Every row gives one point. The points of each table are mixes of a few directions, plus a little noise. How many directions does each table use, and how many do they share? Where both have some left over, give the other angles between the two spaces (their principal angles), to ten degrees, smallest first.

First (5 x 3)
[[  7  -2  15]
 [ -6   1 -14]
 [-11   2 -25]
 [ 32  -7  73]
 [-22   4 -49]]
Second (7 x 3)
[[  4 -50 -41]
 [ -5  51  46]
 [  1 -23 -20]
 [ -4  49  40]
 [ -1   2   2]
 [  1 -11  -7]
 [  2 -19 -16]]
Directions: first 1, second 1, shared 0; angles 60

First (7 x 8)
[[ 35  15  70   3   6  46 -27  10]
 [-26 -12  17   8  14  18 -29   8]
 [-25 -11 -61  -3 -11 -43  23 -11]
 [ 77  37  -1 -19 -11  -7  68  -8]
 [-53 -22 -36   5  22 -10   4   4]
 [ 12   3  -1   0 -27 -15 -15  -9]
 [-19  -9  12   6   7  12 -24   5]]
Second (9 x 8)
[[-31  -1   3 -20  28   8  15   5]
 [ 44  -4  11 -23 -11  -6 -23  -4]
 [-20   2 -29 -25  29  34 -12  15]
 [-10  -8  23  50 -50   6  39  -4]
 [-26  41  74  62 -87  22  11 -14]
 [ 13   1  -9 -20   8   9 -19   4]
 [-22   5 -17  -7  42 -28  -3  -3]
 [  1  -5 -51   3  34 -14 -14   4]
 [ 48 -31  -5 -19   7 -29   5  -3]]
Directions: first 3, second 5, shared 1; angles 50, 60

First (10 x 11)
[[-20 -14  40  -5   8 -40   0 -17 -33   2  35]
 [ 32  23 -67   8 -13  67   0  28  55  -4 -57]
 [-14 -10  28  -3   5 -28   0 -12 -23   2  25]
 [-28 -21  59  -7  12 -59   0 -26 -49   4  51]
 [ 21  15 -43   5  -8  42   0  19  35  -3 -37]
 [ 37  26 -78  10 -15  78   1  33  64  -5 -67]
 [-12  -8  24  -3   4 -23   0 -10 -19   1  21]
 [ -6  -5  14  -2   3 -14   0  -6 -12   0  12]
 [ -4  -3   9  -2   2  -9   0  -4  -7   1   8]
 [ -6  -4  13  -1   3 -13   0  -6 -11   1  12]]
Second (9 x 11)
[[  0  21  12 -30  14 -11  31 -21  23   5  38]
 [ -2   0 -25   4  -6  -8  10  26  33  13  19]
 [-26  18 -28 -16  -5   6  -5  35  25  30   5]
 [ 21  27  46 -34  27  18  13 -51 -39 -21 -10]
 [-68 -16 -28  -1 -30 -29 -16  15  49  36  31]
 [ 36 -27  14  32  -8  24  -9 -52 -19 -47 -47]
 [ 24 -25  35  25   5  -5 -13 -21 -59 -29 -21]
 [-42  -8 -36   7 -23   1 -24  34  26  26  -7]
 [ 57  10   9  13  23   6  15  33 -40 -14  -7]]
Directions: first 1, second 5, shared 1

First (9 x 14)
[[-19   1 -62  18 -22 -18  49   9 -24  46  17   5  15 -31]
 [-22  36 -69 -46   4  21 -14  15  34 -17  27  17 -13  12]
 [ 17 -16  49 -17  44   9  -8   0   5  16 -35  33  15  14]
 [ 20 -11  19 -29 -11  36 -37  -4  14 -54 -13  -9  13   5]
 [ 19 -25  44  22 -10  -5   0  -9 -18  -4 -17 -16   8  -8]
 [-13   7   6  40   3 -40  30  -1 -19  40  10  -5 -18  -3]
 [ -4 -26 -34  53 -59 -25  49  -6 -47  28  13 -33  21 -51]
 [ 15   4  44 -16   5  16 -46  -9  22 -54  -7 -15 -19  25]
 [-12  32   5 -29  46   2 -21   7  32  -1   1  27 -26  36]]
Second (9 x 14)
[[ 11 -26 -26  21   7   2  17  -7  14  24   9  11  33  23]
 [-52 -16   2 -38  12  -3  55   3  -1  48 -34  30  32 -10]
 [ 42  22   8  16 -23 -37 -26  25  15 -50  22 -10 -17   6]
 [-13  37  29 -23  62  23 -35 -11  -7  23  -8  22 -53   5]
 [-14 -44  -4   2 -73  23  31 -49   6  -1  13 -23  50 -38]
 [  7   7 -11  17  29 -21  -3  17  19  -1   7   6  -8  48]
 [-47  11  22 -13 -14 -35  21  -3  45 -28   7 -17 -15  44]
 [ 34  -7  -7   4 -16  17 -12   1 -29   3  -2   4  14 -45]
 [ 32  16 -13  13  16  30 -48  22 -63 -15 -14 -23 -35 -33]]
Directions: first 4, second 6, shared 2; angles 70, 90

First (10 x 24)
[[  3 -11  12  47  59  37   0 -37 -32  -1  17  -6  -2 -17  46  82 -39 -16
   14  51  -9  27  39 -25]
 [-22  -6   5 -25 -10 -49  20  15  17  -5   1   1  32  31  -9 -49  17  14
   -1 -41   2  -5 -31  20]
 [ 19  45   2 -39 -40  -3  -7 -12  38 -18 -25  -4  -5   9 -29 -50   3   9
    5 -37  31  28 -33  12]
 [ -1  15  14 -50 -14 -34  39  10  31  16  -5  -4  23  23  -8 -39  32 -19
    4 -10   5 -18 -16  39]
 [ -3 -12 -22 -25 -33 -51 -18  43   8 -21   8  23  14  24 -14 -39  29   9
   -7 -34  -1 -39 -10  28]
 [  8  -1  -7  33  21  17 -33 -17 -22 -30  10   7  -7  -5  22  44 -31   3
    8  13   2  20  21 -16]
 [  5   0  13  56  49  61  -3 -49 -26  10   0 -17 -22 -33  25  70 -44  -2
    9  45  -3  46  22 -46]
 [-29 -48 -11  68  33  25  -8   6 -46  30   9  -3 -22 -34   5  40 -16  21
  -19  25 -30 -10  21 -53]
 [ 43  44  -2 -64 -43  -2   1  15  38  -3 -12   7  -7   8 -16 -21  30 -37
    6   5  16 -24   6  51]
 [-20 -20 -11   1 -16 -13   7  25  -2  25  -6   0  -6  -5 -25 -31  19  15
  -18 -14 -14 -22 -14  -8]]
Second (9 x 24)
[[-38 -50  -6  50  38 -24  -7   4 -38 -12  23   7  21   6  22  19 -20  29
   -3 -10 -19   2   2 -30]
 [ 42  34 -20   8 -28  52 -56 -10   1 -22 -19   7 -46 -28 -16  17 -15   1
   -2  10  15  20  14 -13]
 [-15  -4   0 -46 -28 -53  29  36  25  14  -1   4  26  26 -22 -61  42  -3
  -10 -30  -5 -40 -25  35]
 [ 23  35  30 -26  13  33  37 -34  22  27 -11 -19  -3  -7  13  22  -5 -36
   15  36  12  22  10  14]
 [-27 -19  27  15  54  -8  48 -24 -13  19  16 -13  32  11  35  27 -17 -11
   12  23 -11  14   5  -6]
 [-35 -57 -44  47  -9 -40 -54  42 -38 -36  16  28   2   5  -9 -18  -2  56
  -21 -47 -17 -22  -8 -28]
 [  2   1   2   5   8   8   1  -8  -3  -1   1  -1  -1  -3   5   8  -6  -4
    4   5   1   5   3  -4]
 [ 12  -4 -30  33 -20  21 -65  10 -19 -34  -4  15 -33 -18 -12   9 -14  27
  -11 -13   3   6  10 -24]
 [ 36  64  39 -85 -23  12  64 -16  60  44 -21 -23   4   8  -9 -26  31 -60
   13  26  18  -3  -7  55]]
Directions: first 5, second 3, shared 3

First (9 x 32)
[[  5   6  10  -9  32  10 -26 -62  58 -45 -22  -1   9 -31 -13  10 -57 -10
   25  10   7  83 -55  47  -7 -12  -4  27   0  18 -11 -13]
 [ -1   0  -1   1  -5  -2   4   9  -8   6   2   0  -1   4   1  -3   7   1
   -4  -2  -1 -12   8  -6   0   2   1  -4   1  -2   1   2]
 [ -5  -3  -8   7 -27  -9  23  53 -49  38  20   1  -8  26  10  -8  47   9
  -20  -9  -7 -71  46 -40   6  11   4 -24   0 -15  10  11]
 [ -5  -6 -12  10 -37 -12  30  71 -66  50  26   1  -9  34  15 -10  64  12
  -28 -12  -8 -95  61 -54   8  14   6 -30   1 -20  14  15]
 [  1   0   1  -1   3   1  -3  -6   5  -5  -2   0   1  -3  -1   1  -6  -1
    3   1   1   8  -6   4  -1  -1   0   3   0   1  -1  -1]
 [  1   1   1  -1   2   1  -3  -6   6  -4  -3   0   0  -3  -2   2  -5  -2
    2   2   1   8  -5   5  -2   0   0   4   0   1  -1  -1]
 [  1   1   4  -3  12   3 -10 -22  19 -14  -8   0   2 -11  -4   3 -19  -4
    9   4   3  29 -19  17  -2  -5  -2  10   0   6  -4  -4]
 [ -3  -2  -5   4 -16  -6  14  33 -30  22  12   0  -4  16   7  -5  28   6
  -12  -5  -5 -43  27 -25   4   7   2 -14   0  -9   6   7]
 [  5   5  11  -9  36  11 -29 -68  65 -48 -25  -2   9 -34 -14  10 -62 -12
   26  12   7  92 -59  52  -8 -14  -5  30   0  19 -12 -14]]
Second (8 x 32)
[[ 13  25   0  26 -26  35  13  -7  11  30 -17   3 -33  -2 -39 -39  -9   0
   25  12 -40 -22  19 -10 -30  24  39  26 -35  15 -26  53]
 [-15 -26   9  10  23   0 -12 -35  15 -29 -22  -1  35  -8  10  33  -6  -1
   -1 -10  24  44 -27  14  13 -10 -35 -21  24 -17   9 -49]
 [-32 -15  35 -51 -15 -26   3  33 -14  -8  31   0  30 -24  13  14 -36  -9
    2 -32  12  -9  20   0  26 -11 -25  10  23   6   6  39]
 [-15 -12   3 -39  13 -22 -11  28 -13 -21  14  -7  -4  20  29  24   3  14
  -17  -1  31  30 -12 -18  21  -2 -11  -1  15  -6  19  -7]
 [ -7 -14  25 -56  16 -13 -10  26  -6 -23  12 -10   9   1  13  -4 -29 -15
    2 -18   0  26   6 -10   3 -26 -10  12  17  11  17  42]
 [ 26  -6 -25  66   9  24   9 -30  -5  18 -32   2   7  15 -11 -13  49  -6
   -7   7 -20 -27   5  -2 -22  -5   0 -38  -4 -20   2 -49]
 [ 17   8  -9 -11  16 -19  -7  -9   7 -11  19   2  10 -16   8  -3  -6 -17
   -6   3   1  -3 -11  34   1 -25  -5   0   6  11   3 -19]
 [ 12  40 -37  56 -37  22  16  -7   4  44  -6  12 -54  14 -24 -13  35  33
    2  40  -8 -38   0  -8 -11  55  46  13 -46   1 -30 -11]]
Directions: first 1, second 6, shared 1

First (11 x 32)
[[  5  23 -20 -13 -22 -14   4  -9 -10 -36 -38   0 -30  -3 -27 -30 -26   7
  -25   9  30 -18   2  -7  -7  36  -2  24 -34   9  87  44]
 [  2  10  -8  -5  -9  -6   2  -4  -4 -15 -16   0 -12  -2 -11 -13 -11   3
  -11   3  12  -7   1  -3  -3  15  -1  10 -14   4  37  18]
 [  0   3  -2  -1  -2  -2   0  -1  -1  -4  -4   0  -3  -1  -4  -4  -3   1
   -3   1   4  -2   0  -1  -1   4   0   3  -4   1  10   5]
 [ -2 -11   9   6  10   7  -2   5   5  17  18   0  14   2  13  14  12  -3
   12  -4 -14   8  -1   3   3 -17   1 -12  16  -5 -41 -20]
 [ -2  -8   7   4   8   5  -2   3   3  13  14   0  11   1  10  11   9  -3
    9  -3 -11   6   0   3   3 -13   1  -9  12  -3 -31 -16]
 [  2  10  -8  -5  -9  -6   2  -4  -5 -15 -16   0 -12  -1 -11 -13 -11   3
  -11   3  13  -7   1  -3  -3  15  -1  10 -14   4  36  19]
 [  3  14 -12  -8 -13  -9   2  -6  -6 -22 -23   1 -18  -2 -16 -18 -15   4
  -15   5  18 -11   1  -4  -4  21  -1  15 -21   6  53  26]
 [ -5 -24  20  13  22  14  -4  10   9  36  38   0  30   4  27  30  26  -7
   25  -9 -30  18  -1   6   7 -36   2 -25  34  -9 -87 -44]
 [  6  24 -21 -13 -23 -15   4 -10 -10 -37 -39   0 -30  -4 -27 -31 -26   7
  -26   9  31 -18   1  -7  -7  37  -2  25 -35   9  89  45]
 [ -6 -26  22  14  24  15  -5  10  11  39  41   0  32   4  29  33  28  -7
   27  -9 -33  19  -2   7   7 -39   2 -27  37 -10 -94 -48]
 [ -3 -16  14   9  15  10  -3   6   6  24  25   0  20   2  18  20  17  -5
   17  -5 -20  12  -1   5   5 -24   2 -17  23  -6 -58 -30]]
Second (11 x 32)
[[-19 -51  19   4   1  10   3  24 -32  17  17  12   6 -48  -7  12   4   8
    0  -4  15  53 -26 -17 -16 -11 -67 -18 -26 -26 -33 -34]
 [ -3  -7   4  -4 -11  -7   0   2 -24 -10  -2   7 -12 -21 -15  -8 -12   7
   -7   4  22  15  -9 -14 -10  13 -26   2 -23  -4  29   5]
 [ -4 -18  11  -6 -17   6  -3  -7 -38 -14  13  21 -19 -29 -20  -6 -29   5
    5  -7  10  46 -25  -7 -24  23 -42  -4 -27   1  42 -23]
 [ 12  32  -8  -5 -19 -16   0   8  14  -1   1   5   0  44  18  -1  -1  -3
   -3   5 -16 -17   5  16   4  15  23  14  44  23  -4  24]
 [ -2  10 -16 -10  -7   8   6  16  22   2 -20   2  -2  27  12  -4   4  -6
   -9  -4 -17  -7  -4  22   1   1   5  15  18   2 -11  10]
 [  6  -8   1  21  16 -19   1   5   5   7   2 -20  19 -16   5   3  17  10
  -13  12  26 -31  27 -23  23 -19   6 -12 -13 -10 -18  14]
 [ -4  21 -12 -14   0 -12   2   5  18   6 -20 -12   4  21   5   0  20  -6
   -1  11   4 -20   3   0   2  -5  23  16  22  -2 -17  36]
 [-17  -4  -3 -28  -9  20   0 -19 -19 -18 -22  11 -29 -24 -33 -15 -18  -6
    6  -8   5  36 -30  -1 -31  18 -19  12 -36 -11  55  -4]
 [ 14  42   4   3  32  -9 -12 -40  39  14  18 -29  22  48  18  16  33 -20
   38   6 -30 -48  32   8  18 -26  95  -6  54  14 -37   7]
 [  9 -19  13  18  -2   0  -2   2 -18  -5  23  12   2 -16   0   1 -19   9
   -5  -5   3  13   3  -5   3   8 -23 -16 -15   7  11 -29]
 [  8   1 -13  20  18  18   5   5  36   3 -10  -8  12  19  19   0   5  -2
  -13 -10 -25 -37  28  24  30 -19  26  -5   1   2 -14 -11]]
Directions: first 1, second 6, shared 1
